Rows are points. To make a cloud, some directions were put in groups of two or more. Within a group, all points are equally far from the middle, so they leave a hole (a ring in 2 directions, a hollow ball in 3). The other directions are filled evenly. Then the cloud was stretched, turned, moved and blurred a little. How many holes are there, and how many directions does each take, smallest first?

Cloud, 22 rows:
.42; .41; .26
.35; .32; .02
.62; .30; .28
.22; -.53; .00
.84; .02; .17
-.05; -.01; -.10
-.47; .11; .26
.91; -.14; .14
.06; .81; -.42
-.56; .11; -.34
-.25; -.27; -.54
.11; -.31; -.18
.26; .26; -.65
.36; .20; -.02
-.10; -.07; -.51
.51; -.21; .06
.73; -.02; .07
.76; -.21; -.07
.19; .51; -.41
.40; -.39; .40
.55; -.35; -.05
-.15; .42; .26
Holes: 0

Cloud (19 x 3):
-.25; .54; -.42
-.07; -.58; -.11
-.25; .32; .04
-.59; .19; -.22
-.37; -.31; -.49
.40; .09; -.62
-.06; .20; -.02
-.20; .05; -.15
.43; -.01; .04
-.01; .37; -.94
.00; .52; -.47
-.09; .19; -.15
-.39; .42; -.40
-.19; .33; -.05
-.30; .06; -.55
.35; .32; -.40
.13; -.41; .36
-.07; .62; -.63
-.17; .41; -.85
Holes: 0

Cloud:
.64; -.34; -.08
-.17; -.33; -.31
-.22; .48; .09
-.14; -.53; .48
-.17; .25; .52
.22; -.61; .36
.61; -.16; -.21
.36; -.36; .52
.49; -.22; .43
-.44; -.21; -.18
-.11; .22; .56
-.58; .23; .25
.07; -.62; .39
-.09; .12; .63
.00; .03; .65
.24; -.23; -.48
-.10; .11; .62
-.47; -.06; .56
.50; -.51; -.17
.47; -.09; -.41
-.22; .48; -.02
Holes: 1 (3)

Cloud:
.45; -.52; -.12; -.12
.05; -.17; .48; .45
.09; -.18; -.67; .05
-.11; .21; .61; -.44
.32; -.11; -.82; -.30
.24; .49; .22; .68
-.21; -.67; .31; .06
-.76; .34; .15; .02
.13; .30; .33; .79
.25; .41; .28; .50
-.04; .25; .57; -.18
-.09; .32; -.70; .06
-.08; .05; .74; .12
.19; .67; -.39; -.11
.00; -.25; -.53; .29
-.05; -.45; -.36; -.50
.09; -.14; .56; .26
-.36; .04; -.58; .45
-.41; .42; -.56; .41
.84; .08; .04; .06
-.20; -.42; -.27; .15
.49; .03; .25; .24
.12; -.43; -.21; .21
.17; -.29; -.15; .56
-.41; .16; -.26; -.25
.86; -.01; -.20; .32
.51; -.47; .11; -.13
.27; .03; .35; .44
Holes: 1 (2)

Cloud, 31 rows:
-.47; -.19; -.11; .24
-.13; .05; -.02; .21
.44; .32; -.14; .49
.91; -.70; .33; .16
.19; -.74; -.57; .23
.28; -.74; -.24; .23
-.03; .04; -.07; .16
.13; -.43; -.48; .59
-.38; -.17; -.14; .43
-.06; -.45; .31; .55
-.29; -.22; .24; .00
.44; .14; -.14; .38
-.12; -.57; -.43; -.08
.37; -.28; .35; -.62
.72; -.23; -.53; .25
.59; -.06; .22; .03
-.34; .08; .45; .41
-.07; -.63; -.05; .56
-.54; .22; -.14; .51
-.11; -.27; .13; .25
.28; -.65; -.56; .52
-.25; -.48; .24; -.09
-.20; .37; -.20; .64
.13; -.11; .31; .24
-.27; -.29; .09; .39
-.36; -.19; -.39; -.20
.59; -.56; -.26; .17
.67; -.50; -.53; -.02
.39; -.35; .34; .56
.06; -.52; -.18; .86
-.31; .02; -.17; -.09
Holes: 0

Cloud:
.07; .29; .17; -.10; .10; -.06
.00; .47; .03; -.20; -.37; -.21
-.10; .17; -.59; -.21; -.32; -.08
.29; .19; -.58; .10; -.73; .36
-.08; .04; -.34; .11; .25; .14
-.65; .42; -.17; -.04; -.44; -.01
.39; .11; -.50; -.20; .34; .16
-.33; .29; .11; .23; .77; .30
-.05; .71; .29; .12; .11; -.56
-.12; -.08; .37; .04; -.54; .22
-.27; -.31; -.21; -.32; -.51; .51
-.30; .20; -.38; -.16; -.30; .41
-.57; -.19; -.35; -.02; .03; -.28
-.47; .03; .21; .22; -.13; -.33
-.47; -.32; -.46; .46; -.04; .13
.26; .46; -.40; -.25; .13; .32
-.40; .22; -.50; -.22; -.54; -.14
-.01; -.12; .32; -.01; -.36; .82
-.07; .33; .04; .04; .14; .40
-.22; -.14; -.43; .22; -.28; .01
-.42; .20; .01; -.07; -.40; .32
.25; .20; -.26; .45; -.06; -.11
.06; .01; -.28; -.46; -.26; -.15
.09; .30; -.07; -.22; -.12; -.34
.17; .47; .33; -.11; -.41; .42
-.52; .50; -.25; .18; .38; .46
-.18; .59; .24; .11; -.02; -.13
.35; .10; .42; -.14; -.30; .21
.45; .32; .11; -.27; -.37; -.32
-.04; .14; -.45; .10; -.06; .72
.04; .22; .36; .00; -.39; .43
.23; .00; .18; -.30; -.11; .53
-.16; -.10; -.16; .51; -.07; .17
-.53; .45; .13; -.41; -.07; -.39
-.35; -.10; -.25; -.28; -.21; .19
.09; .24; .10; -.38; -.57; .02
.08; .48; -.61; -.05; -.16; .43
-.28; .12; -.36; .75; -.32; .12
-.37; .32; -.09; .70; .05; .25
-.37; .63; .09; -.02; .58; -.09
-.23; -.14; -.32; .31; .04; .94
.08; -.01; -.80; .16; .32; .38
.07; -.39; -.50; .26; -.19; .24
.04; .32; -.27; .32; .12; .06
.19; .15; -.61; .27; -.52; .51
-.27; .19; .08; .01; -.13; -.78
.26; -.08; .03; .41; .08; .61
-.35; .03; -.16; .16; .58; .02
.17; -.44; -.45; -.01; -.83; .43
.04; -.01; -.70; .34; -.23; .45
-.02; -.01; -.60; .60; -.37; .45
.35; -.16; -.49; -.22; -.04; -.11
.00; -.01; -.45; -.50; -.51; .40
Holes: 0

Cloud, 50 rows:
.23; -.37; .00; .15; .46; .21
-.39; -.10; .35; .51; .28; .55
-.12; .11; .15; -.35; .60; -.13
-.13; -.36; -.29; .31; -.11; .34
-.63; .06; .31; .55; -.02; .40
.33; -.05; .25; -.48; .03; -.22
.53; .54; .27; -.13; .39; -.12
-.07; -.49; -.17; .20; .21; -.57
-.46; .37; -.47; .27; .78; .17
-.65; -.08; .16; .61; .17; .47
-.30; .57; .45; .14; .43; -.26
-.25; -.55; .20; -.05; .18; .55
.08; .02; .40; .28; .69; .07
.10; .47; -.64; .69; .60; -.03
-.10; .23; -.06; .61; .24; .55
-.57; .40; .07; -.25; .24; .12
-.19; -.42; .54; -.51; -.04; .20
.02; .46; -.68; .46; .60; -.21
-.35; .54; .21; -.33; -.20; .66
-.22; -.44; .03; .19; .65; -.40
.24; .17; -.64; -.30; .17; .46
.23; -.18; -.36; .22; .74; -.59
-.24; .51; .57; .31; -.38; .25
-.76; .21; -.43; .25; .35; .42
-.19; .12; .06; .51; .12; .62
-.33; -.22; .60; .36; .34; .14
.22; .37; .32; .24; .39; -.51
-.19; .00; -.16; .37; .02; -.55
-.23; -.08; -.12; .39; -.19; .37
-.31; -.46; .37; -.10; -.05; .27
-.22; -.25; .29; .57; .16; .14
-.65; .29; -.05; -.01; -.01; .62
.18; -.41; -.18; .04; -.32; .41
.09; .16; -.77; -.24; .32; -.02
-.30; .58; .42; .36; -.02; .86
-.60; .30; -.05; .70; .05; .28
-.74; -.03; -.21; .40; .50; .69
-.69; .26; .50; .44; .05; -.08
-.25; .09; -.76; .02; .24; .33
-.36; -.06; .72; .54; .40; .14
-.71; -.50; .26; -.21; -.02; .26
.04; -.02; .77; .26; .13; .40
.22; -.27; -.35; -.06; .66; -.50
-.25; .47; .49; -.18; .43; -.09
-.26; -.03; .31; .47; .40; .59
-.04; .27; -.58; .19; .50; -.50
-.58; .01; .46; .14; -.20; .58
-.30; -.50; .18; .31; .19; .04
-.53; .23; -.03; -.12; .63; -.22
-.11; -.29; .25; .17; .41; .49
Holes: 1 (3)

Cloud (50 x 6):
.39; .12; -.14; .06; .24; .58
-.41; -.65; -.01; .56; -.11; .19
.18; -.87; .24; .33; .12; .43
-.20; .44; .00; -.10; -.49; .49
.38; -.20; -.48; .37; .07; .45
-.39; -.36; .01; -.26; -.10; -.13
-.37; -.40; .04; .57; -.46; -.55
.01; .57; .25; -.15; -.58; .53
-.06; -.68; -.28; .20; .20; -.13
.38; -.53; -.02; -.11; .28; .45
.22; -.07; -.31; -.17; .06; -.06
.02; .06; -.31; .45; -.18; .83
.01; -.06; .63; -.32; -.36; .39
-.34; -.70; -.22; .50; -.10; -.49
.22; -.08; -.48; .10; -.02; -.07
-.49; .12; -.21; .72; -.46; -.14
.29; -.51; -.22; .75; .32; -.21
-.54; -.33; .03; .07; -.08; .26
-.27; -.67; -.14; .09; -.17; .25
-.61; .44; .36; .09; .08; -.23
.07; -.32; .62; .21; .06; -.60
-.27; .05; .37; .85; -.40; -.28
.12; -.90; .15; .41; -.01; .50
.12; -.15; -.27; .48; .51; -.10
.08; -.15; -.40; .77; .36; -.20
-.29; -.46; -.26; .05; .30; -.55
.09; -.04; .13; -.36; .09; -.48
.44; -.51; .63; .14; -.12; .14
.30; .66; -.02; -.07; -.33; .20
.25; .62; .34; .18; .09; .03
-.27; .38; .05; .45; .41; -.08
-.16; -.13; -.21; .52; -.46; .81
.17; -.51; .46; .49; -.46; .04
-.64; -.10; -.18; .72; -.08; .03
-.44; -.31; .02; .80; -.10; .25
.40; .08; .19; .34; .48; -.02
.27; -.66; .11; .38; -.58; .13
-.52; .15; .12; .69; .30; -.06
.67; .25; -.07; .61; -.47; .19
.03; -.18; .42; -.51; -.40; .36
.33; -.01; -.09; .90; .03; -.71
.41; .50; .32; .12; .10; .33
-.12; .21; -.54; .71; .00; -.45
-.39; -.64; -.06; .40; -.16; .32
.31; -.13; .40; .13; -.10; -.72
.76; .41; .06; .19; -.54; .30
-.31; .08; .00; .90; -.51; -.13
.09; .49; .31; .47; .45; -.49
-.28; -.06; .06; -.21; -.66; .40
-.40; .41; .18; -.09; -.54; .06
Holes: 2 (2, 3)

Cloud (88 x 8):
-.46; .06; -.55; -.13; .03; -.69; -.13; -.07
-.08; -.01; -.56; -.39; -.11; -.65; .03; .71
.18; -.04; .63; -.28; .44; .05; .21; .23
.08; -.11; .12; .60; -.18; .01; .04; .53
-.33; -.36; .03; -.58; -.02; -.47; .31; -.13
.36; .67; .08; -.22; -.19; -.58; -.14; .19
-.23; -.32; -.66; .23; -.65; -.06; -.15; -.27
-.53; .03; -.13; -.09; .07; .09; -.40; -.18
.11; -.21; .40; .03; -.12; -.29; -.18; .56
.10; .07; .17; -.48; .26; .21; .77; .22
-.19; -.29; -.70; .63; -.11; .09; .28; .23
-.35; .08; .22; .43; .12; -.04; -.57; -.06
.12; -.14; -.71; -.19; -.29; -.73; -.32; .00
-.12; .38; .39; -.04; .34; -.36; -.35; -.06
.52; .21; -.12; .25; .25; .38; -.25; .09
-.52; -.43; -.32; -.04; -.21; .20; -.24; .63
-.30; -.59; -.10; .05; -.04; .78; .51; .19
-.52; .41; -.42; .11; -.17; -.18; .38; .16
-.12; -.33; -.29; -.23; -.23; -.61; .07; -.31
-.04; -.06; -.43; -.47; -.49; .18; -.17; .11
-.14; -.62; -.34; -.09; .13; -.12; .37; .01
.41; -.09; .16; .02; .25; -.22; .01; .09
.34; .17; .34; -.33; -.03; -.41; .54; .26
-.37; -.75; -.61; .03; -.04; .36; .07; .42
.23; -.32; -.76; .37; -.25; .06; -.02; .16
-.15; .70; -.10; .34; .41; -.26; -.15; .38
-.50; .02; -.54; -.47; -.35; -.16; -.36; .58
-.39; .12; .23; .05; -.37; -.46; -.31; .24
.39; -.39; -.24; .12; -.07; -.18; -.18; -.16
.19; .27; -.41; .47; -.52; .13; -.25; .13
-.08; .03; -.13; .08; .74; -.11; -.17; .27
-.30; .02; .35; -.05; -.25; -.94; -.20; .14
-.04; -.19; -.36; .03; -.16; .28; .57; .19
-.32; -.54; -.58; -.05; -.68; -.24; -.04; -.07
-.04; .73; .10; -.16; -.20; -.30; -.28; -.17
-.34; .21; .39; .62; -.02; .12; .13; -.02
.23; -.57; -.56; .23; -.16; -.04; .13; .39
-.21; .04; -.60; .02; -.10; -.06; .57; .19
-.14; -.40; -.72; -.10; -.25; -.37; .03; .35
.11; -.38; -.05; .64; .15; -.32; .13; .18
.27; .61; .22; -.50; .14; -.36; -.49; -.04
-.10; -.26; -.19; -.68; .03; -.15; -.59; -.02
-.69; -.31; -.26; .04; -.02; -.12; .12; .32
.39; -.19; -.49; -.49; -.22; -.55; .06; .32
-.20; -.13; .56; .17; .46; .00; -.05; -.09
.13; -.07; -.08; .47; .08; .09; .86; .11
.17; .20; .57; -.30; .70; .26; .26; .20
.07; -.38; -.66; .14; .34; .28; -.17; .52
.34; -.51; -.41; -.12; .05; -.06; .12; .42
.14; .01; .22; -.24; .71; -.39; .38; .18
-.20; .08; .10; -.45; .02; .19; .68; .25
-.05; .09; -.34; -.62; .42; .23; .36; -.04
.31; .48; .23; -.15; .40; -.21; .36; .04
-.04; .12; .43; -.07; .60; -.33; .00; .18
-.17; .00; .31; .36; .51; -.27; -.16; -.17
.04; .27; -.08; .23; -.45; -.36; .36; .38
-.44; -.22; .09; .25; .01; .58; .19; -.07
.38; -.30; -.13; .09; .27; .14; .45; .46
-.12; .20; .31; -.54; -.10; -.43; -.03; -.23
.34; -.56; .19; .15; .52; .21; .55; .24
-.53; -.37; -.12; .25; -.27; -.55; .15; .45
.32; .22; -.87; -.55; -.44; -.50; -.13; .34
.01; -.14; -.14; -.67; .04; -.37; -.08; -.18
.41; .37; -.08; -.41; -.27; -.38; .06; .07
.02; -.19; .61; .26; -.41; -.32; .04; .26
-.51; .31; -.07; -.42; .55; -.03; -.41; -.09
-.36; -.40; .01; -.27; -.07; .23; .22; -.09
-.36; -.24; -.73; -.08; .05; -.02; .17; .34
.29; .17; .27; .23; .28; -.47; .12; -.13
.23; .17; .37; -.20; .45; -.21; .25; .55
.49; -.40; .00; -.17; -.24; -.25; -.33; -.05
-.52; -.22; -.38; .34; -.20; .02; .18; .52
.28; .25; -.62; -.43; .33; -.29; .09; .39
.25; .29; -.13; -.12; -.39; .06; -.59; .63
-.26; -.54; .19; -.22; -.42; .44; -.18; .25
.10; -.12; .28; .09; .05; .35; .43; -.06
.56; -.30; .20; -.51; -.13; -.26; .01; .35
.46; -.30; .09; .00; -.14; -.40; -.28; .08
.30; -.32; -.35; -.27; -.20; .10; .10; -.01
-.25; -.29; .58; .24; .14; .33; .16; -.15
.10; .27; -.47; -.20; .67; .11; .41; .68
.48; -.18; -.31; -.09; -.08; .03; .16; .48
.34; -.05; .44; -.79; -.29; -.32; .26; .38
-.27; -.01; -.58; -.43; -.05; -.59; .00; .67
-.05; -.08; .19; .26; -.80; -.18; -.59; -.25
.35; -.07; .11; -.05; .19; -.20; -.17; .54
.56; -.09; .13; -.22; -.02; .23; -.43; .16
-.21; -.48; -.09; -.75; -.35; -.03; .40; .17
Holes: 1 (4)
